Every row gives one point. Any point is a mix of the corners, with weights that add up to 1. It lies inside the corners' shape when no weight is negative. Is each point inside? If not, which corners have a negative weight?

Corners:
(1): [-2.1  2.8 -4.0]
(2): [-0.9  4.2 -0.6]
(3): [ 4.7 -3.2 -2.6]
(4): [ 2.3 -6.0 -0.4]
Points:
[-0.3 -0.8 -3.2] -> outside (2)
[ 2.6 -4.1  0.0] -> outside (1)
[ 1.1  0.7 -0.7] -> outside (1)
[-1.4  2.2 -1.8] -> outside (3)
[ 3.3 -3.9 -3.2] -> outside (2)
[ 2.7 -4.1 -2.3] -> outside (2)
[-0.7  2.7 -3.5] -> outside (4)
[ 0.6 -0.9 -2.4] -> inside

Corners:
(1): [ 4.1  0.2 -0.6  3.7  0.2 -3.5]
(2): [ 2.6  4.5 -1.5  2.8 -2.7  0.1]
(3): [-2.7  4.8  4.7  0.1  1.6  5.8]
(4): [-3.2 -3.6 -3.8 -1.7 -2.4 -4.8]
(5): [-1.5  4.5 -1.8  2.7  3.1  1.2]
(6): [ 3.2  2.0  0.5  6.1 -4.0 -9.0]
(7): [-1.4 -4.9 -2.4  4.3 -3.3 -1.1]
Points:
[ 1.6  0.8 -0.2  2.9 -2.0 -2.4] -> outside (5)
[ 1.3  2.4  0.1  2.4 -0.5 -2.4] -> outside (7)
[1.1 3.1 1.1 2.9 0.7 0.7] -> outside (4)
[ 0.8  3.1  0.5  2.2  1.6 -3.5] -> outside (2, 7)
[ 1.3  0.3 -1.7  3.7 -2.3 -4.5] -> outside (3)
[-0.5  0.7 -1.5  1.5 -1.2 -0.1] -> outside (6)
[ 1.6  0.5 -2.5  3.5 -2.7 -3.0] -> outside (3)
[ 0.7 -0.6 -1.2  1.9 -0.9 -2.9] -> inside
[-1.1 -0.2 -2.1  1.7 -1.0 -2.6] -> inside

Corners:
(1): [-0.7 -0.8  1.7 -1.5 -1.0  2.5 -4.8 -2.9]
(2): [-2.1 -0.6  2.7  2.5  2.5  6.9  1.9 -4.3]
(3): [-0.1 -0.3 -1.3  1.7  3.8 -5.0  1.0 -2.2]
(4): [-2.9 -1.0 -1.8  4.3 -1.7  5.9  1.5  0.7]
(5): [ 2.5 -2.4  0.7 -4.6 -1.9  0.1  6.1 -2.0]
(6): [-1.4 -2.7 -5.8 -5.4  1.5 -6.9  9.9 -3.2]
(7): [ 0.2  5.4 -4.9  1.6 -0.1 -2.2  0.9  0.9]
(8): [-3.0  4.2  2.1  2.2  1.5  1.3  2.4  2.2]
(9): [ 1.3  3.8  1.0 -0.2  4.8  0.3 -4.3  6.2]
Points:
[-0.7 -1.0 -0.7 -0.1 -0.1  1.8  1.1 -1.5] -> outside (8)
[-1.4  1.8 -1.6  1.5  0.9 -0.6  0.7  0.8] -> outside (2, 5)
[-0.5 -1.1 -2.2 -1.4 -0.5  0.6  3.8 -1.6] -> outside (3, 8)
[-1.9  2.1  1.0  3.1  1.4  3.2 -0.9 -0.3] -> outside (5, 6)
[-1.3  0.6  1.5  1.1 -2.4  5.2  1.7 -1.1] -> outside (3, 6, 9)
[-1.1  2.2  0.4  1.9  0.2 -0.5 -0.6 -0.1] -> outside (2, 6, 9)
[-1.6 -0.3  1.2  1.3  1.7  4.0  2.3 -2.8] -> inside

Corners:
(1): [ 0.8  1.1  1.9 -0.5 -2.1  3.6  0.2  0.3 -4.6 -2.8 -3.0]
(2): [ 0.3 -0.5 -1.7  1.9 -1.0 -1.0 -1.4 -0.8 -1.6 -0.6  3.1]
(3): [-0.3 -7.0  0.5 -1.2 -0.9 -0.6 -3.5  3.2  0.1  1.5 -0.5]
(4): [-1.2  0.4  3.6  0.2 -2.4  4.6 12.6  5.0  2.1 -3.0  5.7]
(5): [11.1  2.7  3.5 -2.1  1.1  1.1 10.7 -2.3 -3.1 -1.7 -2.1]
(6): [ 2.9  1.8  1.4  1.4  2.0  3.0 -2.1  1.4  1.1 -1.7 -3.4]
(7): [-1.5  1.3  1.1 -2.0  6.3 -3.0 -1.3 -0.7  0.6  2.2  8.5]
(8): [-0.9  3.6  2.5  0.5 -2.7  2.2  0.7  5.3 -1.2 -3.0 -2.7]
(9): [-2.0 -3.3 -1.5  0.7  1.8 -2.8 -2.0  0.7 -2.9 -4.9 -3.7]
(10): [-2.3 -2.8 -2.6  0.1 -1.0 -0.7  0.6  1.8 -2.3  5.6  1.4]
(11): [-1.1  2.5  1.3 -0.8 -1.0  1.1  4.4  0.4  3.3 -0.9  4.7]
(12): [  3.7  -4.5 -10.6  -1.4   1.1  -1.3  -2.8  -0.9  -5.1  -3.8  -3.7]
Points:
[-0.3  2.5  4.1 -0.8  0.4  1.6  3.7  1.9  1.4 -1.5  3.1] -> outside (2, 10, 12)
[-0.3  1.2  0.7 -0.2 -0.8  0.9  2.2  1.3  0.6 -1.1  1.9] -> inside
[-1.5  0.5 -1.6  1.0  1.0 -0.2 -0.3  1.3  0.2 -1.4  2.0] -> outside (1, 3, 5)
[ 3.5  0.8 -0.4 -0.8  0.9  0.5  3.4 -0.4 -2.0 -1.7 -0.2] -> outside (3)
[ 1.0 -0.3 -0.1 -0.1 -1.2  1.7  3.5  2.2 -0.6 -3.4 -0.1] -> outside (7, 10)
[-0.4 -3.4 -0.2 -1.7  0.2  0.0  3.2  1.9 -0.6 -0.6  2.2] -> outside (2, 6, 8)
[ 0.8  0.8  0.9  0.3 -0.2  1.6  0.4  2.3 -0.2 -1.7 -1.1] -> inside
[-1.6 -0.9 -0.2  0.0  1.2 -0.4 -0.2  1.8  0.6 -0.1  3.2] -> outside (1, 5)

Corners:
(1): [-3.5  2.5  2.6 -1.7  5.0  2.2  2.3  0.7  1.7 -1.0 -3.4  0.7 -3.7 -2.1]
(2): [-1.5 -0.4  1.2 -2.7  0.5  2.9 -1.0  2.1  0.3 -7.4 -2.5  0.1  1.3  5.6]
(3): [ 0.5  3.6  2.6  0.9 -3.0  0.7  2.8  0.2 -0.7  7.3 -3.5 -2.4  0.2 -2.6]
(4): [-2.6 -2.1  0.9  1.0  2.7  3.1 -1.9  3.9  4.3 -2.1  2.3  2.0 -0.1  3.9]
(5): [ 2.0  4.2 -3.1 -1.3 -6.2 -2.7 -5.6  2.1 -2.0  4.1 -0.9 -3.4 -0.1 -2.0]
(6): [ 2.0 -3.8  1.6 -4.4  2.7  1.2 -5.5 -0.1  2.2 -5.5  3.2  3.1  3.1  1.0]
(7): [ 0.4  3.0 -1.0  1.5 -4.5  1.9 -0.9  1.9 -4.8  8.9  1.7 -4.0 -2.2 -5.4]
(8): [ 2.6  7.0 -3.9 -3.1 -6.3 -4.3 -3.7  0.0 -4.8  7.2 -0.5 -4.1  0.2  1.0]
(9): [ 2.6  0.3 -0.3 -2.7  4.5  2.4 -2.2  2.6  1.3 -0.4 -0.3  6.4  3.5 -2.6]
(10): [ 3.0  0.3 -1.9 -1.9 -5.1 -1.5 -3.4 -1.5 -2.2  4.4 -2.0 -1.0 -3.3  1.1]
(11): [ 3.6 -1.4 -1.4  1.8  0.6  1.9 -1.7 -0.7  0.6 -0.6  2.0 -1.3  0.2  0.8]
(12): [-0.3  3.0 -1.9 -1.9 -0.6  2.7 -4.0 -1.7  2.4 -2.5 -0.4  1.4  1.3  4.0]
(13): [-1.3 -1.2 -1.2  4.1 -1.6 -1.8 -3.9 -0.4 -4.7  6.0 -0.7 -3.1 -3.6 -2.4]
(14): [-3.5  1.6  0.7 -2.5 -1.2  5.1  4.8  2.3  1.0  2.6 -3.8 -6.6  1.7 -0.1]
(15): [-1.2 -6.2  0.7 -3.0  1.2  3.3  2.8 -0.9  3.1 -5.4  2.8  1.4  3.7 -1.8]
Points:
[ 1.1 -0.3 -0.2 -2.1  0.7  1.5 -2.6  0.5  0.9 -1.0  0.4  1.5  1.5  0.0] -> inside
[ 0.2  2.4 -0.8 -1.7 -1.6  0.2 -1.6  0.9 -1.0  2.4 -0.9 -1.7 -0.3 -0.5] -> inside
[ 0.4  0.5 -1.0 -1.3 -1.0  0.8 -2.2  0.9 -0.5  0.6 -0.4 -0.8  0.0  0.1] -> outside (3)
[-0.6  0.5  0.0 -1.1 -0.6  1.4 -1.3  0.4 -0.7  1.6 -0.2 -0.6 -0.1 -0.6] -> outside (5, 11)
